Each row of a before or after table is a point. One or more steps were done to the points. Then noise was added and the rows were shuffled. The steps act on columns, c1 being the first. Write out the steps. A step turns or swaps two columns, mirrors them in a line or flattens them onto one, adds a multiple of one to another, or multiplies or shifts one. Angles are multiples of 10 degrees, from the lower column toward the higher: turns from -170 to 170, lines from 10 to 170 but not 90. Use the fewest steps. Two steps may share a column if one is a turn and the other turns, adds or multiplies; they go together, in the order done. Otherwise the lowest column goes first.
(in the rows, 128 means zero)

Before (11 x 3):
[[ 78  83 179]
 [117 104 118]
 [136 142 108]
 [132 131 175]
 [ 75 145 115]
 [121 150 179]
 [ 89  73  99]
 [146  89 127]
 [115 140 101]
 [147  80  98]
 [120 100 164]]
After (11 x 3):
[[ 96 112 131]
 [149 137 127]
 [142 103 145]
 [131  88  82]
 [ 81 142 145]
 [144 131 107]
 [ 59 100 110]
 [164  99 124]
 [115 137  77]
 [127 111 112]
 [ 89 128 156]]
Steps: turn c1 and c3 by 60 degrees; multiply c2 by 0.7

Before, 14 rows:
[[184 113  98 128]
 [115 115  90  52]
 [131 164 165 109]
 [138 146 153  94]
 [126 135 154  85]
 [128 134 168 130]
 [142 128 164 109]
 [112  91  81  86]
 [101  98  80 111]
 [159 127 127 146]
 [171 158 104 148]
 [149 117 107 147]
 [114  92 100  91]
 [136  81 104  84]]
After:
[[152 130 106 145]
 [129 122 167 127]
 [142 135 158  93]
 [132 142 174 108]
 [160 129 128 148]
 [127 125 158  91]
 [112 128  90  54]
 [134  92  90  86]
 [110 112  70  84]
 [ 97 120  74 111]
 [117 105  90  94]
 [138 113 162 109]
 [178 124  96 128]
 [169 158 114 143]]
Steps: turn c2 and c3 by 20 degrees

Before, 8 rows:
[[118  97 132  96 166 141]
 [109  88 158 143 145 170]
 [152 166 116 162  79 153]
 [149 102 168 138 174 164]
 [150 122 104 169 106 126]
 [156 114 113 142 101 166]
 [105  98 150  92 153 101]
 [130 151  91 164 114 150]]
After (8 x 6):
[[173 165 110 163  96 203]
 [ 92  97 134  96 144 191]
 [ 79 102 192 139 115 214]
 [141 152  69 164 123 198]
 [150 114 104 143  96 216]
 [107  99 164  92 155 152]
 [146 121  88 169 102 176]
 [115  88 176 143 150 220]]
Steps: mirror c1 and c5 in the line at 130 degrees; multiply c3 by 1.6; shift c6 by 50

Before (9 x 9):
[[ 99 110 135 119 151 130 173 109 117]
 [ 99 145 126 156 154  97 101 152 133]
 [101 115 125 131 151 131  70 142 109]
 [169 175 117  84  90 123 159 136 133]
 [163 149 171  82 120 102 157 123 135]
 [ 83 163 136 150 171 148  77 123 128]
 [151 134 136 135 167 134 145 135 110]
 [ 79 148 144 148 150 157  77 188 135]
 [180 137 135 108 105 123 143 123 177]]
After, 9 rows:
[[ 99 141 119 146 140 124  67 115 100]
 [147 127 138 123 139 141 146 118  85]
 [101 149 131 110 135 123 174 145 102]
 [165 121 176 207 124 106 158 164 133]
 [170  79 133 223 130 127 159 149 168]
 [ 80  94 144  77 120 138  75 116  87]
 [ 73 114 152 184 118 151  77  71 110]
 [180 122 139 159  84 132 141 142 161]
 [107 112 133 113 119  92 103  92 108]]
Steps: turn c1 and c6 by 10 degrees; mirror c2 and c3 in the line at 80 degrees; turn c4 and c8 by -140 degrees; multiply c4 by 2.5; mirror c5 and c9 in the line at 130 degrees

Before:
[[ 73 114 100 150 103 157 193 120 138 143 115]
 [ 73 121 101 107 132 130 136 150 162 120 109]
 [104 121  93 129 132 165  90 121 125 117  78]
 [ 96 137 148 147 107 157 165 115 123 114 193]
 [ 98 105  97 180 148 111 137 122 155 138 131]
 [133 122  97 179  76 134 180 131 100 145 209]
 [142 150 125 166 103 171 121 173 111 172 186]
 [105 132 148  96 109 118 124 117 119 146  65]
 [ 75 114 108 158  83 128  95 117 159 151  90]
 [146 104 138 159  89 161 145 160 134 122 155]
 [104 130 133 162  71 133 171 165  75 118 190]
 [103 120  96 100  98 132 125 113 152 131 108]
 [108 170 118 142  99 133 165 133 141 102 120]]
After:
[[128 151 105 177 157 130  98 119 123 134 129]
 [137 130 143  93  99 136 138 111 128 145  66]
 [128 105 140 148 100 110 113 107 163 111 193]
 [176 117 126 159  86  91 114 180 140 123 153]
 [101 117  92 152 112 101  87 114 180 144 117]
 [173  90 117 166 106 105 143 201 131 171 185]
 [137 101 107 143 101 144  99 139 155 102 119]
 [106 136  93 158  92 120 118 111  82 152  90]
 [135 106  97 128 144  93 148 117  96 117  78]
 [106 131 103 107 141 126  93 163 119 119 109]
 [134 131  89  96 109 122 109 105 115 129 106]
 [136 123 113 162  73 129 150 191 193 118 192]
 [162 127  82 176  89 121 128 130 186 146 208]]
Steps: shift c1 by 30; multiply c2 by 0.7; turn c2 and c6 by 140 degrees; turn c3 and c5 by -20 degrees; turn c7 and c9 by 120 degrees; multiply c8 by 1.6
